Each row is a point. The points of each table are mixes of a few directions, plus a little noise. How many directions does each table use, and how many do they share? Where both have some left over, give the other angles between the two spaces (their principal angles), to ten degrees, smallest first.

First (6 x 2):
[[ 0.1  1.2]
 [-0.1  3.9]
 [ 0.2 -5.5]
 [ 0.1 -4.7]
 [ 0.2 -2.7]
 [-0.2  7.6]]
Second (5 x 2):
[[-3.2  0.0]
 [ 2.1  0.2]
 [ 8.2  0.2]
 [-1.9 -0.1]
 [-5.3 -0.2]]
Directions: first 1, second 1, shared 0; angles 90

First (8 x 4):
[[ 3.0 -0.8  3.0 -2.0]
 [ 7.5 -2.9  7.1 -4.3]
 [ 0.5  2.7  2.2 -2.8]
 [-1.7  0.9 -1.5  0.8]
 [-2.9 -0.8 -3.8  3.3]
 [-5.7  0.9 -6.1  4.4]
 [ 2.5 -0.2  2.8 -2.1]
 [-3.2  0.1 -3.7  2.8]]
Second (5 x 4):
[[ 0.4 -1.5 -3.8 -2.9]
 [ 0.2 -0.5 -1.1 -1.0]
 [-0.4  1.0  2.5  1.9]
 [-1.2  3.5  8.3  6.5]
 [ 0.8 -2.4 -5.8 -4.5]]
Directions: first 2, second 1, shared 0; angles 80

First (7 x 9):
[[ 0.5  0.0 -5.3 -5.1 -2.4  2.1 -0.9 -0.3  4.6]
 [ 1.8  0.2  0.6 -2.1 -0.8 -3.9  1.2  1.5  3.8]
 [-0.1  0.1 -3.9 -2.8 -1.6  2.5 -1.2 -0.6  2.0]
 [ 2.5  0.0  4.3 -0.5 -0.1 -7.6  2.5  2.8  3.7]
 [-2.8  0.1 -7.2 -1.6 -0.5  9.2 -3.3 -3.2 -2.7]
 [-1.5  0.5  6.3  7.7  3.9 -0.4  0.9 -0.8 -8.0]
 [-0.6  0.2  4.8  4.2  2.3 -2.3  1.0  0.4 -3.5]]
Second (7 x 9):
[[  4.2  -0.1   4.7  -2.9  -1.4 -10.9   3.4   4.4   7.6]
 [ -0.8   0.1  -0.8   0.3   0.2   1.7  -0.6  -0.7  -1.1]
 [ -2.3   0.1  -2.6   1.5   0.8   5.9  -1.9  -2.4  -4.1]
 [ -2.0   0.1  -2.3   1.3   0.6   5.3  -1.7  -2.0  -3.8]
 [ -2.0   0.2  -2.3   1.3   0.7   5.1  -1.5  -2.1  -3.7]
 [ -1.2   0.1  -1.4   0.9   0.4   3.1  -1.0  -1.4  -2.2]
 [  3.9  -0.1   4.5  -2.6  -1.4 -10.3   3.2   4.1   7.1]]
Directions: first 2, second 1, shared 1

First (11 x 12):
[[ 1.5  5.1 -0.6 -3.3  0.4 -5.2  0.9  0.4 -0.2  5.2 -1.3  7.2]
 [ 4.1  7.9  1.1 -3.5  0.8 -4.4 -0.4  1.0 -2.4  4.2 -5.3  0.4]
 [-6.0 -9.1  0.6  2.5  0.8  3.3  0.2 -0.5  3.8 -4.0  4.4  1.4]
 [ 2.1  0.8 -3.9  2.0 -3.0  1.6  1.0 -1.2 -1.6  0.1  3.6  0.1]
 [ 2.6  5.9  2.2 -3.3  1.6 -3.7 -0.7  1.2 -1.5  3.0 -5.4 -0.1]
 [-3.6 -6.1  1.2  1.9  0.7  3.0 -0.4 -0.2  2.0 -3.7  1.8 -2.1]
 [ 0.9 -2.9 -5.3  4.5 -4.1  4.7  1.3 -2.0 -1.0 -2.4  6.9 -1.4]
 [-3.6 -6.0  2.5  1.7  1.5  3.2 -1.1  0.2  1.9 -4.2  0.2 -4.0]
 [ 3.4  7.7  0.5 -3.9  0.7 -5.4  0.2  0.9 -1.6  5.4 -4.2  3.8]
 [-6.0 -8.0  4.6  0.8  3.2  2.4 -1.4  0.8  3.5 -4.6 -0.8 -2.9]
 [ 4.7  4.7 -3.0  0.8 -2.7  0.6  0.4 -0.7 -3.3  1.1  0.3 -2.6]]
Second (9 x 12):
[[-4.0 -8.7  1.5  3.0  0.2 -0.2  0.2 -1.5  1.5 -3.6  5.4 -0.9]
 [ 3.1  2.4 -2.5  1.8 -2.2  5.8 -0.6  0.0 -2.0 -2.2 -1.1 -6.5]
 [ 5.9  5.7  0.3 -0.9 -1.5 -8.4  0.5 -1.4 -5.2  4.1  0.3 -1.2]
 [-2.3 -0.4 -3.0 -1.2 -0.3 -1.2  1.9 -0.1  2.9  3.1  3.2 10.9]
 [ 3.5  5.3 -4.4  0.5 -2.4  6.9  0.0  0.7 -1.2 -0.4 -2.3 -2.9]
 [ 2.2  2.7  0.2 -1.0 -0.4 -4.8  0.5 -0.6 -1.9  2.7  0.3  1.5]
 [ 0.2 -0.9  1.4 -0.4  0.2 -6.7  0.7 -1.2 -1.1  2.1  2.6  2.9]
 [-2.9 -1.5  6.2 -2.0  4.5  2.7 -2.8  2.5  2.2 -3.1 -7.9 -6.1]
 [-5.4 -4.7  0.3  0.0  1.9  5.9 -0.3  1.3  4.8 -2.8 -0.7  2.3]]
Directions: first 3, second 4, shared 3

First (11 x 20):
[[  2.8  -5.5  -0.8   1.3  -3.1   2.1   0.0   0.7  -3.2  -0.5   0.5   2.1
   -3.8  -3.2 -11.4  -3.5   3.8  -0.3   5.1  -0.5]
 [ -3.5   1.0   9.8   2.2   2.4   2.5  -5.8  -2.0   1.0   5.3  -1.4   3.3
   -3.6  -0.8  -0.1  -4.2   1.4  -0.5   3.9   5.0]
 [ -3.4  -0.2  -1.3   3.3   1.1   0.9  -1.6   1.7  -0.9  -1.8   2.0   1.5
    3.4   8.7   2.9   1.3  -0.8   6.4   3.7  -5.9]
 [ -0.1   6.3  -6.3  -4.8  -2.0  -2.5   6.1  -0.6  -1.6  -1.1   3.3  -4.7
    2.4  -5.3   3.2   3.0  -4.6  -1.9  -4.7   1.7]
 [ -0.4   1.3  -1.7   3.5   0.2  -0.9  -0.2  -0.8  -0.3   0.0   3.0   2.5
    0.8  -3.9  -2.2  -0.3  -0.6   2.4  -0.2   2.2]
 [  1.2  -2.7  -1.7  -3.9   2.4  -3.7   1.9   1.7   4.2   0.4  -0.2  -2.2
   -1.7   6.4   5.5  -1.2   1.8  -2.4  -1.7  -1.4]
 [ -0.3  -2.7   7.3   3.7   5.4   0.2  -6.4  -0.5   6.0   1.5  -5.5   2.5
    0.2   6.3   6.6   0.0   2.1   0.2  -2.0   0.0]
 [  3.7  -2.3   0.5  -0.8  -1.2  -0.2   0.4  -0.9   0.3   0.2  -2.3  -0.2
   -2.4  -6.7  -4.5  -0.6   1.8  -4.1  -2.4   3.2]
 [ -1.3   2.8  -6.9  -8.0  -4.0  -0.6   7.3   2.0  -4.5  -1.7   4.1  -6.0
    0.7   2.9   0.7   0.8  -2.7  -0.6   2.4  -4.3]
 [ -1.2  -0.9   7.2  -0.3   0.4   3.9  -4.0  -0.3  -0.3   1.4  -4.7   0.2
   -1.1   3.5   0.7  -0.3   0.9  -0.8   2.4  -0.9]
 [  2.3   2.7  -6.3   3.8  -1.3  -1.6   2.3  -1.1  -0.9  -3.8   1.6   0.7
    4.9  -8.1  -1.3   4.9  -3.0   1.9  -6.1   1.1]]
Second (9 x 20):
[[-2.8 -0.2  4.2 -3.6 -1.4  2.5 -0.5  1.8 -4.6  0.0  1.4 -3.3 -0.5  8.4
  -1.8  0.1  0.0 -0.5  5.6 -7.6]
 [ 4.2 -4.2  0.9 -2.1 -2.1  2.2 -0.2  1.2 -2.3 -3.6 -5.4 -3.1  0.6  1.4
  -3.3  3.8  0.9 -3.2 -0.8 -4.7]
 [-5.6  3.1  4.8  2.5  0.6  3.8 -2.8 -0.6 -0.5  1.5  1.1  1.3  1.4  6.4
   1.5 -1.6  0.7  3.8  0.2 -6.1]
 [-4.1  4.8  5.4  1.8  2.6  0.8 -3.0 -2.5  3.1  3.7 -0.8  1.8  0.3 -0.6
   6.0 -1.3 -1.0  0.9 -2.6  3.7]
 [-0.2 -3.1  4.0 -0.9  0.2  3.3 -2.5  1.2  0.1 -0.7 -5.0 -1.1  0.0  8.3
   1.5  0.7  2.0 -0.1  1.2 -6.0]
 [ 1.6  1.5 -8.4  3.5 -1.0 -3.5  3.6 -0.9  0.2 -1.1  5.7  2.8  0.9 -9.3
  -3.9 -0.8 -0.7  2.5 -2.7  4.5]
 [-0.8  0.0 -5.7  2.7  1.9 -3.8  1.6 -0.3  4.0  1.9  4.6  4.3 -1.6 -2.5
   1.7 -4.5  1.0  3.6  0.6  5.9]
 [ 1.5  2.8 -5.3  0.4  1.7 -4.8  2.2 -0.9  2.6 -0.2  0.9  0.5  1.9 -7.1
   5.7  2.6 -4.0  0.2 -2.2  9.4]
 [ 6.0 -4.8  0.1 -4.2 -2.6 -0.7  1.8  0.7 -2.6 -1.5 -2.7 -3.2 -3.2 -4.7
  -7.3  1.1  1.5 -6.9  0.7  0.7]]
Directions: first 6, second 6, shared 4; angles 30, 50

First (8 x 32):
[[ -3.2   1.8  -2.2   2.9  -5.7  -2.0   1.9   7.9   0.2  -3.4   0.8  13.9
    7.5 -10.6  -6.9  -4.3   1.4  -0.1  -8.5   1.9  -3.4  -5.0  -2.5  -0.9
   10.9  -7.3   2.9   1.5   1.2  -1.6  -2.0  -3.8]
 [ -1.4  -1.9  -2.0  -1.0  -1.0  -2.1  -0.7  -2.0  -0.6   0.4   0.8  -0.6
   -0.9   1.2  -0.4  -2.6  -0.1   1.9  -0.3   1.3  -1.6   1.4  -1.1  -1.8
    1.9   0.4   0.0   1.0   0.0  -1.6  -0.5  -1.3]
 [ -2.4  -3.2   1.7   3.2   2.7  -4.6  -5.3   4.2   3.2   3.1   0.7   0.3
    1.7  -2.0   3.6   2.7  -2.5   0.5  -3.8  -0.2  -4.0  -1.3   3.3  -5.1
    5.1   3.6  -1.3  -0.7  -0.7  -1.9   2.7   2.0]
 [  1.9   0.9  -1.5  -3.4  -0.8   2.7   2.9  -6.0  -2.8  -1.0  -0.3  -4.3
   -3.7   4.9  -0.7  -2.0   1.3   0.8   4.8   0.3   2.9   2.9  -2.1   2.9
   -5.5  -0.3   0.1   0.6   0.2   1.0  -1.4  -1.1]
 [  3.6   3.7   5.1   2.1   3.7   4.8   0.7   3.4   1.7   0.1  -2.0  -1.5
    0.8  -0.9   2.3   7.1  -0.5  -4.6   1.9  -3.4   4.4  -2.2   3.2   4.0
   -6.5   1.1  -0.5  -2.7  -0.2   4.1   1.8   4.3]
 [  2.1   5.9   1.1   0.9  -2.9   5.2   5.4   4.3  -1.0  -4.3  -1.4   7.4
    4.0  -5.9  -5.3   0.3   2.4  -3.5  -1.4  -1.0   3.6  -3.7  -1.7   5.7
   -1.2  -6.4   2.5  -0.4   1.1   3.0  -1.7  -0.9]
 [ -0.7  -3.9  -0.3  -1.2   2.5  -2.8  -3.4  -4.0   0.4   3.1   0.7  -6.6
   -3.7   5.4   4.3   0.4  -1.6   2.2   2.3   0.4  -1.5   3.1   1.3  -3.1
   -1.1   5.0  -1.9   0.0  -0.8  -1.5   1.3   1.1]
 [  0.2  -3.3  -1.9  -3.5   1.5  -1.4  -1.4  -7.7  -1.5   2.2   0.7  -8.6
   -5.7   8.0   3.1  -1.7  -0.6   2.9   4.8   0.9  -0.2   4.9  -0.6  -1.5
   -3.7   4.0  -1.5   0.7  -0.6  -1.2   0.0  -0.2]]
Second (11 x 32):
[[ -0.5   0.4   0.7   0.6   0.9   0.4  -1.3   2.0   1.5  -1.4  -0.4   0.6
    0.7   0.1   0.1   2.4   0.0  -0.9  -1.9  -0.9   0.5  -0.6   1.6  -0.7
   -1.1  -0.1   0.3  -0.9   0.2   0.6   0.1   0.2]
 [  0.2   0.7   0.1  -1.6  -4.8   2.0   2.1  -2.2  -0.9  -0.9   0.5   0.6
   -0.8  -0.5  -1.2  -3.8   0.0  -0.6   1.2   1.3   0.8   2.0  -0.8  -1.1
    0.0  -1.4   0.4   0.6   0.9  -1.3  -1.8  -2.0]
 [  1.2   0.7  -0.4  -3.8  -9.4   3.4   4.5  -5.9  -2.3  -0.3   0.9   1.1
   -1.7  -1.0  -2.1  -8.7   0.4  -0.7   2.9   3.0   1.3   4.4  -2.7  -0.7
    0.4  -2.6   0.8   1.5   2.1  -3.4  -3.9  -4.0]
 [  2.9  -6.4  -7.1  -2.5   2.7  -7.4   5.1 -11.6 -10.4  13.0   2.3  -4.6
   -3.0   1.3   2.0 -10.1   0.1   9.1   8.8   3.7  -2.9  -0.3 -10.5   7.7
    8.5   2.0  -4.4   5.7  -3.5  -6.3   1.8  -2.0]
 [ -1.0   0.5  -2.2  -0.5  -0.4  -0.9  -2.2   1.0   1.1   0.1   0.3   4.4
    1.5   0.4  -0.2   1.4   2.3   0.1  -7.0  -0.9   3.8  -0.3   3.7  -0.4
   -0.1  -1.5  -1.2  -2.5   2.9  -4.3  -5.4  -6.7]
 [ -1.5   3.3   3.2   0.9  -2.3   4.0  -2.2   5.1   5.1  -6.2  -1.1   2.8
    1.2  -0.9  -1.2   4.0   0.0  -4.5  -4.5  -1.6   1.7   0.9   4.9  -3.9
   -4.3  -1.3   2.4  -2.8   1.9   2.6  -1.3   0.4]
 [ -1.8   3.1   2.6   1.9   0.8   2.5  -4.5   7.1   5.9  -5.7  -1.3   4.0
    2.4  -0.2  -0.7   7.2   0.9  -4.3  -7.6  -2.9   2.8  -0.7   7.3  -3.4
   -4.5  -0.9   1.2  -4.2   2.5   1.7  -2.3  -1.2]
 [  0.0   0.1   3.8   2.3   3.6   0.7  -0.2   2.6   1.4  -2.3  -1.3  -5.4
   -0.8  -0.6   1.0   3.1  -3.0  -1.0   6.3  -0.5  -4.9  -1.2  -2.4  -0.6
   -1.1   2.8   1.6   1.6  -4.2   7.5   7.7  10.4]
 [  0.0  -2.1  -1.5   1.9   6.7  -4.2  -1.7   0.7  -1.0   3.4   0.1  -1.9
    0.6   1.1   2.0   2.7  -0.1   2.7   0.6  -0.9  -1.9  -2.6  -1.3   2.7
    2.3   2.2  -1.7   0.6  -2.1   0.7   3.0   2.5]
 [ -1.3   1.1   3.7   3.1   5.4   0.8  -3.4   6.5   4.1  -3.8  -1.5  -2.2
    0.9  -0.2   0.8   7.3  -2.0  -2.3   0.4  -1.9  -2.6  -1.6   2.0  -1.8
   -2.7   2.3   1.6  -1.1  -2.4   6.6   5.4   7.6]
 [  0.9  -1.2  -3.0  -2.0  -3.0  -0.8   2.8  -5.0  -3.4   3.5   1.0   0.7
   -1.1  -0.1  -0.5  -5.6   1.0   2.3   0.7   1.8   1.1   1.3  -2.5   1.5
    2.7  -1.1  -1.3   1.4   1.0  -4.6  -2.7  -4.7]]
Directions: first 3, second 3, shared 0; angles 30, 60, 70

First (11 x 32):
[[ -6.5   7.1   5.6  -1.7   2.9  -1.7   6.2  12.8   2.2  -9.1   5.5   5.4
  -11.2  -4.1  -4.8   3.6   2.1  -1.0  -6.0  -1.1  -2.1   1.8  10.0  -4.4
    4.9   1.2  -7.1  -1.7   1.2   8.9  -0.1  -4.6]
 [  7.7  -8.6  -6.7   2.1  -3.5   1.9  -7.4 -15.6  -2.4  10.9  -6.6  -6.6
   13.6   4.9   5.8  -4.3  -2.6   1.2   7.2   1.3   2.5  -2.3 -12.2   5.3
   -6.0  -1.5   8.4   2.0  -1.5 -10.8   0.1   5.6]
 [ -3.2   3.6   2.7  -0.8   1.5  -0.7   3.1   6.4   0.9  -4.4   2.7   2.7
   -5.5  -2.0  -2.4   1.8   1.0  -0.5  -3.0  -0.5  -0.9   1.0   5.0  -2.3
    2.4   0.6  -3.5  -0.8   0.5   4.3   0.0  -2.2]
 [  2.5  -2.7  -2.1   0.6  -1.2   0.6  -2.4  -5.0  -0.7   3.5  -2.2  -2.1
    4.4   1.5   1.8  -1.4  -0.8   0.4   2.3   0.5   0.8  -0.7  -3.9   1.7
   -1.9  -0.5   2.8   0.6  -0.4  -3.5   0.0   1.8]
 [  2.7  -2.9  -2.3   0.7  -1.2   0.6  -2.5  -5.3  -0.8   3.7  -2.2  -2.2
    4.5   1.6   1.9  -1.4  -1.0   0.5   2.4   0.5   0.9  -0.8  -4.1   1.7
   -2.0  -0.6   2.8   0.7  -0.5  -3.6   0.0   1.8]
 [ -2.2   2.6   1.8  -0.7   1.0  -0.5   2.1   4.5   0.7  -3.2   1.9   1.8
   -4.0  -1.5  -1.6   1.3   0.6  -0.4  -2.0  -0.4  -0.7   0.7   3.5  -1.5
    1.8   0.4  -2.5  -0.5   0.4   3.0  -0.1  -1.5]
 [ -0.6   0.7   0.6  -0.2   0.4  -0.2   0.6   1.2   0.3  -0.9   0.5   0.5
   -1.2  -0.5  -0.4   0.4   0.2   0.0  -0.7   0.0  -0.3   0.3   1.0  -0.5
    0.6   0.1  -0.8  -0.2   0.2   0.9   0.0  -0.4]
 [  1.2  -1.4  -1.2   0.4  -0.5   0.3  -1.2  -2.6  -0.5   1.9  -1.1  -1.0
    2.3   0.8   1.0  -0.7  -0.5   0.2   1.2   0.2   0.4  -0.3  -2.0   0.9
   -1.1  -0.3   1.5   0.3  -0.3  -1.8   0.0   1.0]
 [ -4.5   5.1   3.9  -1.2   2.0  -1.1   4.3   8.9   1.3  -6.4   3.9   3.9
   -7.8  -2.9  -3.3   2.6   1.5  -0.7  -4.2  -0.7  -1.6   1.3   7.1  -3.0
    3.4   0.9  -4.8  -1.1   0.8   6.1   0.0  -3.2]
 [  0.0   0.0   0.0   0.0   0.0   0.0   0.0   0.1  -0.1  -0.1   0.0   0.0
   -0.1   0.0  -0.1   0.0   0.1   0.0   0.0   0.0   0.0   0.0   0.2   0.1
    0.0   0.0   0.0   0.0  -0.1   0.1   0.0  -0.1]
 [  2.9  -3.3  -2.6   0.8  -1.3   0.6  -2.8  -5.7  -0.9   4.0  -2.5  -2.5
    5.1   1.8   2.1  -1.6  -1.0   0.4   2.6   0.5   1.0  -0.9  -4.6   2.0
   -2.3  -0.6   3.1   0.7  -0.5  -4.1   0.0   2.1]]
Second (11 x 32):
[[-5.5  2.0  5.1 -0.6  3.8 -0.5  6.4  5.7  0.8 -2.3  6.0 -1.3  1.2  1.5
  -2.0  0.3  0.4 -1.0 -5.9  1.7  0.4  0.9 -3.4 -3.9  2.0 -0.8 -2.7 -2.1
  -6.7  0.1  0.1 -2.2]
 [-2.3  3.7 -5.3 -5.9 -2.1  5.2  0.8  2.6 -5.5 -3.2 -6.2  0.3 -2.4 -3.4
   1.2  3.0 -1.9 -4.5 -1.2 -4.9 -1.1 -0.5 -3.2 -0.6 -1.3  2.3 -2.7 -6.6
   2.9 -0.5  4.0  1.7]
 [ 4.5  1.1  4.3  3.1  7.1 -3.9  1.7  2.0  5.9  2.0  7.1  2.8 -4.3  0.6
  -4.4 -2.4  2.7  7.3 -1.3  3.8 -0.4  2.4  8.3 -2.0  3.8  0.2 -2.6  8.6
   0.5  4.9 -5.4 -0.6]
 [ 2.9 -2.5  1.8  2.6  2.3 -3.3 -0.2 -0.7  3.7  1.5  3.8  1.7 -0.7  0.6
  -3.1 -1.5  0.2  4.5 -0.7  2.5 -0.9  1.3  4.8 -0.3  3.0  0.3  1.1  4.2
  -0.4  1.6 -2.7 -0.6]
 [ 0.9 -0.9 -7.6 -4.2 -4.8  3.1 -2.8 -1.8 -4.5 -1.7 -7.9  1.2 -1.5 -3.5
   0.5  2.3 -3.6 -2.9  0.8 -4.9 -2.3 -0.3 -0.4  1.4 -0.5  3.1  1.1 -4.8
   4.6 -1.1  3.7  2.4]
 [ 3.4 -3.3 -2.4  0.2  0.6 -2.2 -0.6 -0.9  1.6  0.2  0.6  2.7 -2.0 -1.7
  -4.0  0.4 -2.4  3.4 -1.9 -0.2 -2.9  2.0  5.5 -0.4  4.4  2.6  1.1  2.0
   1.6  1.9 -0.9  0.7]
 [ 5.8 -4.0  3.0  5.4  3.3 -5.5 -1.6 -2.8  6.2  3.3  5.4  2.4 -1.0  1.3
  -3.7 -2.8  1.2  7.1  0.9  4.0 -0.9  1.8  8.0  0.5  3.9 -0.1  2.0  8.5
   0.3  2.7 -5.1 -0.6]
 [-2.7 -2.0 -2.6 -2.7 -1.9  0.8  1.5  1.0 -2.2 -2.3 -1.5  0.4  0.7 -1.4
  -1.7  2.1 -3.3 -2.3 -3.9 -2.4 -2.3  0.7 -2.0 -1.1  2.3  2.0  0.8 -4.7
  -1.7 -1.1  2.7  0.1]
 [ 1.9  0.1 -5.9 -2.2 -4.9  3.1 -4.4 -3.3 -3.9  0.0 -7.8  0.1 -0.7 -1.9
   3.1  1.1 -1.2 -2.6  4.2 -3.4 -0.3 -1.5 -0.9  3.1 -3.1  1.1  1.3 -2.6
   5.4 -1.4  2.3  2.4]
 [-4.5  1.2  3.7  2.3 -3.9  1.5 -1.9 -2.8 -1.5  1.4 -1.1 -5.4  6.7  4.2
   7.9 -1.3  3.5 -4.8  5.6  2.1  5.2 -3.9 -9.3  2.7 -7.8 -5.2  2.0 -1.8
  -2.9 -4.8  0.6 -1.2]
 [-4.7  4.4  5.7  1.6  0.2  1.7  1.1  1.2 -0.5  0.7  1.7 -4.8  3.9  3.8
   6.2 -1.3  4.6 -3.7  3.2  2.4  5.4 -3.0 -7.8  0.4 -6.6 -4.8 -1.8 -0.7
  -3.3 -2.5 -0.5 -1.6]]
Directions: first 1, second 4, shared 0; angles 30
